Rows are points. The last column is the point's height on a tilted bowl or saddle (a function of degree 2), plus a little noise. Along how many of its main directions does it bend up, bend down or stay straight?

Points (10 x 3):
[[ 35   2   1]
 [ 22  19  -5]
 [ -4 -19 -32]
 [ 57 -16  36]
 [ 13  11 -18]
 [ 16 -17 -20]
 [  1   8 -26]
 [ 65  -8  50]
 [-36 -17 -31]
 [  5 -45 -13]]
Directions: 2 up, 0 down, 0 straight

Points (15 x 4):
[[-11   0 -50 -33]
 [-14 -41  15 -13]
 [ 10  14 -13  -4]
 [-20  31  55 -36]
 [ 39 -20  15 -21]
 [  5  54  19 -32]
 [ 51  36 -29 -56]
 [ 45 -16 -22 -35]
 [ 20 -21 -38 -28]
 [  0   9 -32 -14]
 [ 12  12 -25 -12]
 [-27   2  10  -5]
 [ 51   5   9 -33]
 [ 15  -2 -11  -2]
 [ 20 -47  -1 -23]]
Directions: 0 up, 3 down, 0 straight

Points (18 x 4):
[[  1  64  -5  25]
 [ 26   6 -38  13]
 [-40  48 -15  71]
 [-10 -44   3   5]
 [ 15  10 -14 -12]
 [ -2   6  26   3]
 [-35  15  25  51]
 [-43 -58  11  41]
 [  2  -1  -6 -13]
 [ -8  22 -47  20]
 [-23   9  -4   6]
 [ 30   4 -35  14]
 [-47   1 -72  44]
 [  2  32   1  -5]
 [ 11  -6  22  -3]
 [-42 -17  -8  14]
 [-13  22  13   8]
 [ 30 -15 -21   6]]
Directions: 2 up, 0 down, 1 straight

Points (21 x 5):
[[  7   2 -29   2  21]
 [ 40  21  28   4  24]
 [-74 -37 -16  10  43]
 [-12  -4   8 -10  -2]
 [ -3  41  45   7 -73]
 [ -3  -5   5  19   3]
 [ 37  20  29  23  23]
 [-37 -20   1  18  10]
 [-19 -14  -8  -7  -3]
 [ 30 -19 -36  39  -2]
 [  1 -14  40 -46  -3]
 [-18  -3 -10  45   9]
 [-18  28  24  55 -14]
 [-62  -1  10 -38  32]
 [-18  17 -21  14  21]
 [-33 -49 -29 -26 -55]
 [-18  18   7   8  -5]
 [ -4  30  -2 -28  -2]
 [ 23  12  15  55  21]
 [-13 -19  44  24  31]
 [-32   3 -13 -60  24]]
Directions: 2 up, 1 down, 1 straight

Points (43 x 7):
[[ 39  12   0 -34 -11  24  -5]
 [-14   9  -8 -51  22 -33   0]
 [-15 -22  -5 -40   5  21  17]
 [-12  16  24  29 -13  26  -9]
 [ -7  -2  34  20  16  14  -6]
 [-19 -10 -23  49  30  43  15]
 [ 14  -1  -1  46  62  -4 -30]
 [-25 -16   9 -16  64  16  25]
 [ 11 -35 -33 -10  -2 -13 -10]
 [ 12 -39  -5   0  20  31  22]
 [-47  19 -31 -18 -19 -23  27]
 [-27 -10 -17  10  36  42  31]
 [  5  31  -3  20   9   9   4]
 [ -4 -40 -14  -1  -8   0   8]
 [-10 -24 -12  -7 -10 -33  21]
 [ -8 -26 -15   0  31 -31  28]
 [ -4  46 -44   1  20  72  57]
 [  7  19 -13  36 -34  -2  21]
 [ 38  52  19 -41 -24   2  -8]
 [ -2  38 -45  20  -5 -15  53]
 [  8   4 -29  33  -8  17  11]
 [ -7 -19  -6  -7  16  -9  18]
 [ 14 -22  14  44 -19  -8 -29]
 [ 54 -22 -73  -6  20  62  20]
 [ -3 -13   0  36   8 -50  36]
 [ 29  38 -49 -53  38 -28 -66]
 [ 13 -23  -7 -23 -37  25  17]
 [-21 -66 -28 -24  16 -25  25]
 [ 82   6  27  15 -34 -22 -43]
 [-48 -36  26  39  -1  21   6]
 [-19 -21 -15  -4  -4  63  58]
 [-36 -45   6 -10 -60   6 -18]
 [ 12  -1  -8  21 -36 -34  18]
 [-17 -11  -9  -1   8 -16  23]
 [-70  13  -2 -44   9  20 -26]
 [ 41  11 -32  63  13  19 -37]
 [-49   1   0 -18  32 -13  27]
 [ 20  16  26   5  13 -40  21]
 [  6  -2  14  40  14  19 -17]
 [-12 -44 -23  10  27  24  31]
 [ 10  27  35   6 -11 -18   7]
 [  9  17   3  31  -3  39   3]
 [ 45 -11  -2 -23  -3 -10 -21]]
Directions: 2 up, 3 down, 1 straight
